Every row gives one point. Examples show where two turns around zero, p and q, send a point. Where does a point land after both, in the order given? Backwards means that the second turn is done in reverse. Each puzzle has new turns, and all numbers are rounded.

Turn p:
[ 10 -57] => [-38  44]
[0 8] => [ 4 -7]
[ 9 23] => [  4 -24]
[-10  14] => [16 -7]
[-9 12] => [14 -6]
Turn q:
[10 12] => [  8 -13]
[-29 -22] => [-12  34]
[ 35 -20] => [-30 -27]
[-27  17] => [25 20]
[11 13] => [  9 -14]
Where do these land?
p, then q: [31 -4] => [-3 31]
p, then q: [ 25 -10] => [ 4 27]
p, then q: [-27  -3] => [  9 -26]
p, then q: [-29  17] => [-10 -32]

Turn p:
[ 0  0 32] => [-30  -8   8]
[ 17   9 -33] => [31 22  6]
[-26   6  31] => [-35 -10 -18]
[ 10 -15 -30] => [34 -3  6]
Turn q:
[ -5 -42  10] => [23 30 21]
[ 31  -6 -26] => [-28  26 -15]
[ -9 -10 -27] => [ 10  15 -24]
[ 7  6 22] => [ -7 -11  20]
[-10  51   6] => [-12 -49 -12]
[-15   1  14] => [ 14 -11   9]
Where do these land?
q, then p: [-24  -3  19] => [-4 -8 29]
q, then p: [-10  35 -23] => [ 38 -17  -9]
p, then q: [-12   1 -16] => [-13   9 -12]
q, then p: [ 53 -18   7] => [-39  11 -40]
p, then q: [ -7 -16  12] => [15 14  5]

Turn p:
[17 26 11 22] => [-20   6 -31  12]
[ 19   5 -16 -35] => [ 27 -32  -6   7]
[ 7  4 -3 42] => [-41   6 -10  -6]
[-21 -33  18   8] => [-6 23 36  2]
[-21  -1 -10 -37] => [ 40  -3  10 -13]
Turn q:
[ 19 -10  15  10] => [14  4  4 23]
[ 26  20 -21 -21] => [ 19 -32  16 -19]
[27 -4 -1 -8] => [ 25 -12   4   6]
[-10  22   1  11] => [-21  -2  16  -1]
[ 26 -11 -21  -2] => [ 33   0   9 -10]
[-54  17  27 -16] => [-57  -8 -29   1]
[-34 -35  -1  26] => [-11  51 -19  -1]
Where do these land?
p, then q: [ -8 -35   3 -29] => [ 9 -7 -1 45]
p, then q: [ 20 -23 -24   6] => [ -1  18 -33  11]
p, then q: [-13 -22  10  10] => [-22 -10  -1  16]
p, then q: [ -8  36 -16   5] => [ 15 -12  -2 -36]
q, then p backwards: [ 9 44 27  8] => [ 35 -39  -1   8]

Turn p:
[31 12 14 -3 -2 35] => [  2 -25 -20  -9  26  27]
[-23 -13 -28 -13 -28 -18] => [ -1   2  16  20   0 -46]
[ 12   1  44   7 -22  20] => [-14 -18 -39 -31   7   2]
[  6 -14  15  36 -19  12] => [  4 -14  -3 -44   1 -10]
[-11  20 -23  -6  14 -27] => [-9 29 25 22  0  2]
[ -5 -22 -20  -9  -1 -37] => [-10  -1  27  20 -27 -20]
[-10  16  -3 -12  57  15] => [28 27 -7 23 -7 43]
Turn q:
[  3  -6  -9   6  41 -13] => [-31 -22  14  17   6   5]
[  3  50 -26  -8 -10   6] => [  3  18   8 -34  31  29]
[  3 -38  40  -4  19   5] => [ -6   0 -11  47 -30 -14]
[  5 -14   2  39  -6  35] => [  6   4 -25  14  29 -37]
[-17 -20  -6  -6  12  38] => [-29  23 -15   2  -3 -27]
[ 42   8  16  -7 -34 -30] => [ 46 -21 -17   0 -10  36]
[ -9  -3 -13 -21 -14 -17] => [  1  -5   6 -25 -21   7]
[-30  23  -3   1  -9 -24] => [ 13   4  39 -19  -2   1]
Where do these land?
p, then q backwards: [ -8 -31  -1 -16  39   8] => [ 15 -12  38 -15 -18 -22]
p, then q: [ 8 27 13  1 -3 16] => [-32  10   3  -3   9   1]
q, then p: [-40  29 -26  -1  -6  23] => [-23  31 -26  32  -1  20]
p, then q: [ 29 -35  36  -9 -15  -9] => [ -1  -9 -12 -31 -36 -36]
p, then q: [ -7  14  37  32 -23  16] => [-35   8   7 -30 -21  28]
q, then p: [ 20  -6 -35   1   2 -18] => [ 26 -17  -7  21 -19 -13]
q, then p: [ -3   3 -25  -8   5 -36] => [  9 -20 -32   8 -16 -14]

Turn p:
[-22  10  -3  24 -30  -4 -45  16] => [ 31  49   7  14  -3  -6 -16  21]
[ 29  23   0  -1 -15  24 -14 -13] => [-15   6 -25  16 -33  -3 -16   5]
[  2 -15 -10   1  -2 -25 -36   0] => [ -3  14  26   0  12 -16 -25  19]
[ -8   7 -11   0   4 -42  34   7] => [-10   4  -7 -39  35   8  15   0]
[-11 -13  19   5  12 -30  44 -25] => [-14 -20  16 -34  14  39  22   0]
[ -9 -18 -29 -20 -10   8   7 -20] => [  1 -20  -8  13  24  15 -28  -8]
[ -5 -25  25 -22   5 -22  47  14] => [ -7 -15  20 -37  15  14  20 -43]
[ 11  32   8 -15  26  59 -21  -5] => [-13 -12 -22  58 -33 -19  20  -3]
[ 12  -2   1  28  10  32 -15  25] => [ 29  -7  -6   8 -29 -30   8   9]
Turn q:
[ 10  30 -28  42   1  38  -3  11] => [23 14 -2 27 40 22 30 26]
[ 39  14  -9  23 -43 -27 -38  -7] => [-21 -38  30  -9  -2  12  27  51]
[-23  -7  10 -34  -1  11  28 -24] => [  6  -6  -5   8 -17   9 -19 -49]
[ 35  14  -8  17  -5  -4 -10 -18] => [  0 -28  -6 -10  12  18  17  24]
[ -8 -26   6 -11  34 -13  -8 -11] => [ -4   2 -28 -11 -12 -15 -33   1]
[-31 -21 -11 -31  -6 -12 -12  -2] => [-10   7  18   7 -24  -3 -41  -7]
[-46   7  32 -13  24   0  13   2] => [ 11   6  -8  15   1 -43 -18 -39]
[-22 -24  29 -38   9  14  -4   6] => [-32  15 -10   7 -10 -15 -25 -36]
[ 21  27 -30  25 -10 -11  10  17] => [ 27   3  23 -15  18  14  25  26]
[ 27 -12  -7  47 -24  -6   4   6] => [  5   2  -2  -4 -17  11  45  37]
[ -2  -1  15 -28  22  12  20  20] => [ -6  23  -9 -16  13  -7  -8 -35]
Where do these land?
q, then p: [ -5  10  27  33  -8 -27 -27 -37] => [ 31  -8  29 -46  17  -8 -22  -7]
p, then q backwards: [-16  -7   3  -7  16 -13  11  63] => [ -6  36  28   7  13 -11  36  33]
q, then p backwards: [ -9  -8 -47 -18  28  -9  20 -21] => [ -6 -26 -16  22 -54   7   4  -6]
p, then q: [ -9  10 -25  17   2  61 -12 -12] => [  7  20  -2  -4 -12  24  32  54]
q, then p backwards: [ -8 -23   7  11 -18  -3 -22  -1] => [ 18  14  11   3  12   9 -21 -16]
p, then q backwards: [ 11  25  10 -13 -40   1   8  15] => [ -3 -34   6 -18  18  17  25  11]
p, then q: [  2 -13   1   2 -20 -37  37  19] => [-15 -14  -5 -12  17  16 -38 -33]
q, then p: [  5 -18   5 -42  43 -13 -15  -3] => [-14  18  18  42  31 -15 -22  12]
q, then p: [  1  20  26  14 -14  20  21 -16] => [  2 -37  -6 -21   0  24  -2  10]
p, then q: [ 28   4  -7   5  12  18 -20  -7] => [ -2   9  23   2 -23 -11   6  23]
